Every row gives one point. Any point is a mix of the corners, with weights that add up to 1. It lies inside the corners' shape when no weight is negative. Say inside or outside, and name the corners with a negative weight.
In the rows, 128 means zero.

Corners:
(1): [120  50 128]
(2): [189 185 219]
(3): [ 46 118 108]
(4): [128 134  81]
Points:
[ 96  82 122] -> inside
[ 92 153 134] -> outside (1)
[ 67 116 117] -> inside
[128  95 122] -> inside
[193 157 193] -> outside (3)
[144 132 151] -> inside
[76 36 66] -> outside (2)
[145 130 142] -> inside

Corners:
(1): [161 129 167 177 190 176 142  62 132]
(2): [111 117  62 110 128  96 101  92 139]
(3): [ 54 151 123 100 161 212  47 232 153]
(4): [138 108 213 118  95 173 132  55 184]
(5): [ 63 194 167 160 220 108  90 131 136]
(6): [ 72 118 156 142  55 139 121 114 115]
(7): [ 90 127 136 101  68 131  52  81  79]
(8): [167 216 213 128  74 107 149 108 106]
(9): [111  87 102 148 119 127   7 163 122]
(10): [144  96 160  43 184 141 157 226 121]
Points:
[135 151 197 107 174 161  98 138 142] -> outside (2, 6)
[125 118 149 103 122 150 106 138 130] -> outside (5)
[ 68 100  77 136 201 146  49 186 110] -> outside (4, 8)
[124 117 181 124 112 156 107  90 159] -> inside

Corners:
(1): [153 164 155 114  82  69 147 113 149 110 111 108 158  96]
(2): [159 114 170 182 123 105 147 144 146 135 148 145 180 142]
(3): [151 108  25 131 119 123 129 123 142 172 115  95  93 212]
(4): [ 92 169 164  84  93  82  66 131   7 116 126 105 112 131]
(5): [175 151  68 102 120  95 175 145  71 170 109 137 108 197]
(6): [157 136  98  99 148 117 138 165 145  98 124  93 101 180]
(7): [175 143  36 142  74 159 151 132 130 102 136 180 207 121]
(8): [ 19 125 136  92  72 106 121 164 131 161 145 134 115 116]
(9): [167  67 167 133 116 101 153 117 128  96 122 125  99 127]
(10): [ 60 141 139  88 134  90  49 120 126 116 128 185  95 151]
(11): [160 149 164 104 106 176 154 100 131 124 107 128 116 124]
(12): [107 151 140 167 126 123 134 118 119 116 126 132  86  96]
(13): [177 127 124 139 138 130 102 150 112 156 130 141 112  96]
(14): [127 134 134 110 144 102 154  99 103 121 131 111 177 103]
(15): [ 21 132 170 102 112  90  98 145 113 120  50 141 113 115]
Points:
[163 141  96 124 110 126 160 136 117 143 117 103 152 148] -> outside (9, 10, 12)
[107 111 139 112 128  79 111 140 124 142 119 114  98 156] -> outside (7, 11, 12)
[117 124 126 116 111 110 120 134 121 129 126 139 118 133] -> inside
[138 137 134 123 106 115 135 129 114 124 119 125 134 124] -> outside (10)

Corners:
(1): [160  92 158  98 125  64  83 202  71 126 194 230 106 115 107  89 156 170
 195 169]
(2): [140 135 108  92 152  71 122  67 126 102  80 124  92 130 114  99 162 203
 139 168]
(3): [ 71  92 148  20 186 100 115 110  63 165  97 107 163  94 123 124 164 163
 130 133]
(4): [ 78 197 126 172 121 157  71 108 138 114 107 165  95 141 119  93  96 122
  80 136]
(5): [124 178 142 107 140 130  96  77 132 136 118 157 145 117 151 140 175 154
 223 178]
(6): [154 164  67 149 124 126  72 175  70 115 141 132  81 144 181 134 189 119
 154 139]
(7): [133 132 149 148  53 133 116 143 138 186 189 113 157 233  73 130 190 196
  91  89]
(8): [ 98 136 139 156 103 137 131 103  87 159  92 164  74  96 163 149 125 136
  85  88]
(9): [108 155 110 108 137 148 142 139  85  70  96 135  32 152  48 138 150 184
 111 129]
(10): [ 94 190 124  51 124  33 169 231 151 192  66 200  90 113  70 102 129 109
 104 133]
(11): [158 182 132  65 136  77  67 124 145 118 133 174 188 108 123 147 114 138
 129  74]
(12): [152 120  97 137 154 129 177  72  70  58  97 154 148  65  78 123 117 114
 154 154]
(13): [111 154 100 160 170 145 149 147 164  98  66  91 169  90  45 143 118 211
 118 115]
(14): [122  96 106  16  87  98  63 152 144 164  82 132 139 132 105 122 118 207
 106 160]
(15): [178 134 139  83 136 105 108 188  83 102 245  68 133 116 202 136 168 163
 194 144]
(16): [100  42 150  51  64  82 100  95 105 125 109 169  95 114 146 114 150 117
 165  57]
(17): [ 75 107 108 122 140 124  69 108 136 185 162 155   7 139 104 133 111 127
 114 114]
(18): [117  82  82  97 112 167 112  75 136  91 143 209 181  69 202 137 163  88
 115  99]
(19): [115  89 103 162 122 104 134 173 106  94 108 154 119 111 109 181 164 120
  68 185]
(20): [ 96  74 166 118 186 154 160 136  75 185  90 137 102 166 188 153 162  97
 111 115]
(21): [190 128 147  77 103 174 108 169  92 125 147 132 129 121  96 106 222 103
 107  99]
Points:
[126 146 164  44  88 102  58 144 132 228 164 175 142 141 192 100 167 123
 171  97] -> outside (2, 9, 12, 13, 19)
[137 112 142  69 116  93 117 156  87 155 125 141  95 141 116 127 170 143
 138 130] -> outside (4, 13, 18)
[ 96 155 128 130 182 118 134  95  82 136 132 145  99 116 134 114 146 153
 177 139] -> outside (11, 14, 16, 19, 21)
[123 119 122 122 117 124 124 139 105 131 125 160  87 131 140 127 156 126
 123 136] -> outside (3, 11, 13)
[138  16 107  84 125 125 110  97  94 181 107 154 159 106 157 132 175 124
 108  46] -> outside (4, 5, 9, 10, 15, 19)
[147 130 144 108 115  84  90 119 130 114 135 127 159 112  67 132 129 187
 122 144] -> outside (6, 9, 10, 18, 20)
[124  90 129 126 123 143 101 105  92 136 137 128 128 119 156 129 167 149
 138 142] -> outside (9, 10, 11)
[125 113 135  76 114  96 104 153 106 155 136 161 112 137 137 130 166 144
 133 120] -> outside (4, 12, 13)
[135 120 124  96 126 115 124 136 102 124 131 140 122 120 115 132 158 153
 138 127] -> outside (4)

Corners:
(1): [146 150 107 101 190 142 156 134 138 109 110 150  93 149 108  97  88 119
  84  98]
(2): [101 110 155 135  75 177 159 131 109 103 195  62 100  87 124 192  93 103
 152  99]
(3): [104 163 154 153 103 216 153 161 103 147 204 121 119 123  86 141 123 209
 182 148]
(4): [115 114 168 148 121  54 120  75  58 132  88 191 103 117 212 112 179 188
 152 138]
(5): [116 150 174 170  69 145 189  84 120 157 106  81 109 149 122 132  97 105
 175 123]
(6): [165 142  75 142 107  28 121  62  61 169 108 112 121 143 172  96 144 193
 176  78]
(7): [154 103  81 150  87  63 168 141  51 152  81 185 153 118 159  96 178 145
 110  86]
(8): [136 167 137 150 135 132 120 178 144  50 155 134 135 144 122  88 125 108
  85 107]
(9): [165 162 141  86 133  96 129 162 108 149 109 112 141 185 134 134  98 128
 128 132]
(10): [124 130  89  99 163  86 203 131 130  78 164 137 113 187 141 104 108 120
 132 118]
(11): [ 62 153 143 135 173 120 100 188  62  86  98 133 156 197 107 112  70 120
  92 108]
(12): [112  99 112 157  89  56 148  79 142 162  50 139 151 111 150 131 222 218
 106 110]
(13): [122 110  74  98 208 151 103 198 163 132 149 157 119 187  92  96 140  81
 126  86]
(14): [148 108 150 222 171   7 129 118 120 182 103 152 131 102 147 135 163 158
 139 101]
(15): [105 128 193 176 147 188 131 119 121 135 193 124 173 130 175 139 110 132
 123  78]
(16): [149 154  57 143 133  86 150 169 166 107  79 166 149 114 150 141  89 122
 159 113]
(17): [ 65 163 159 149 102 184 151 123  93 144 213  79 151  58 142 144 103  83
 143 154]
(18): [126 115 167 159 104 177 148  77  89  78 189 121 163 122  70 153 102 100
 159 159]
(19): [ 83 140 231 124  92 180 171 119 111  96 201  99 154  61  89 136 108 137
 173  90]
(20): [112 188 127 159 100  59 160  65  58 175 107 172 123 124 163 172 199 170
 149  76]
(21): [ 77 137 167 121  49 161 150 106 139 155 247 113  97 100 104 134  64 133
 151 123]
Points:
[119 138 129 143 120 114 148 126 103 140 134 136 135 129 136 132 123 144
 143 109] -> outside (8)
[108 168 127 109 175 107 152 198  89  77 109 142 115 145 125 120  86  49
 116 114] -> outside (3, 6, 12, 15, 18, 21)
[115 149 142 141 108 103 156 104  86 139 133 134 122 133 121 113 144 175
 134 128] -> outside (2, 13, 15, 16)
[125 133 115 138 138  74 143 148 114 135  87 161 126 148 165 117 144 128
  99 106] -> outside (3, 6, 18, 19)
[123 132 134 146 115 107 145 111 103 133 145 122 127 124 135 130 123 141
 147 110] -> inside
[124 124 130 134 140 129 133 150 112 110 140 127 145 132 126 119 115 137
 131 113] -> outside (5, 20, 21)
[111 141 133 133 110 129 150 116  95 135 144 127 132 125 136 137 121 144
 150 111] -> outside (8, 14)
[120 141 134 132 127 141 143 143 117 135 151 127 127 143 117 127 119 138
 145 118] -> inside
[115 138 136 158 103 127 132 128 104 148 139 124 134 125 136 138 130 135
 149 111] -> outside (1, 10, 19)

Corners:
(1): [137 109  92 132 125 135 120 136 107 139 107 150 154 125 176 138 131 131
 165 105]
(2): [135 106 136 131 135 101  72 119 120 130 111 114 148 110 104 144 149 135
 116 118]
(3): [185  99 104 158 130 100  71  75  99 128 150 134  83 150  99 147 144 165
 150  95]
(4): [198  84 101 154 110 169 136 140 137 142 181 161 163 132 129 137 107 111
 163 133]
(5): [150  96 102 143 152 120 144 108 109 112  97 140 116 144 130 134 159 172
 109 174]
(6): [133 116 109  97 119 126 107 125 181 121 103 120 152 116 144  73 130 106
 127 127]
(7): [123  22 112  85 148 136 152 143 142 107  98 168 168 141 205 151 105 110
 138 130]
(8): [149 138  93 117 156 148 119 124  80 150  91 178 167 154 110  86 165 132
 152 121]
(9): [134 139 118 136 122 127 142  97 193 138 138 163 162 141  94 153 155 107
 164 106]
(10): [126 112 109 122 241 170 129 135  97  95 159 118 107 163 126 108 153 155
  94 126]
(11): [122 126 143 135 100 136 142 154  99 123 206 146 102 131  91   7 129 134
  70 131]
(12): [126 104 150 131 160  98 146 123 127  80 147 137 121 138 128 135  94 105
 137 135]
(13): [147 141 108  71 118 130 125 114 171 154 164 113 160 113 105 143 169  97
 134 208]
(14): [131 142 105  76 149 107 138 127 125 108 100 141 128 123 129 124  90 103
 130 110]
(15): [152 134 157 147 105 155 129 111  99 110  84 161 105 138 119 130  37 112
 146 122]
(16): [183 114 182 131 105 110 147 111 129 103 102 137 144 131  91 150 154 114
 114 112]
(17): [127 124 119 107 122 141 150 149 120  96  73 116 138 153 140 126 100  98
 133 140]
(18): [170  99 120 154 142 121 155  93 133 146 110 142 168 155 107 123 138 167
 164 103]
(19): [129 132 112 145 127 115  98  71  98 108 100 130 152 143 142 137 117 138
 103 117]
(20): [199 136 125 108 139 120 123 137  91 125 110 163 142 167 101 103 158 184
 137 144]
(21): [151 129 109 125 152 109 156 136 162 147 116 123 159 164 155 124 135 112
 135 141]
Points:
[147 108 123 121 133 132 128 118 125 120 118 143 135 139 130 131 117 124
 135 132] -> inside
[148 119 103 137 130 119 120  99 132 133  97 139 147 134 129 148 119 124
 158 127] -> outside (7, 10, 11, 16, 20)
[153 106 128 127 141 129 132 125 110 119 138 139 139 144 120 114 119 129
 124 129] -> outside (1, 5, 6, 9)
[146 117 126 125 132 131 134 120 136 117 136 130 124 127 110 129 125 122
 133 137] -> outside (7, 8, 19, 20, 21)
[158 117 124 121 112 127 125 121 133 129 112 143 146 133 124 126 129 119
 133 130] -> outside (10, 12, 18)
[142 113 116 123 143 126 137 127 128 117 111 144 151 145 132 117 135 130
 129 120] -> outside (3, 13, 15)
[149 112 122 127 132 122 128 119 131 121 124 134 137 137 125 124 129 129
 129 129] -> outside (8)
[141 115 123 116 136 124 125 115 119 117 114 141 136 137 122 121 131 133
 130 129] -> outside (4, 21)
[145 129 113 124 132 129 114 120 130 133 141 141 137 131 115 110 138 127
 131 135] -> outside (7, 16, 17, 18)
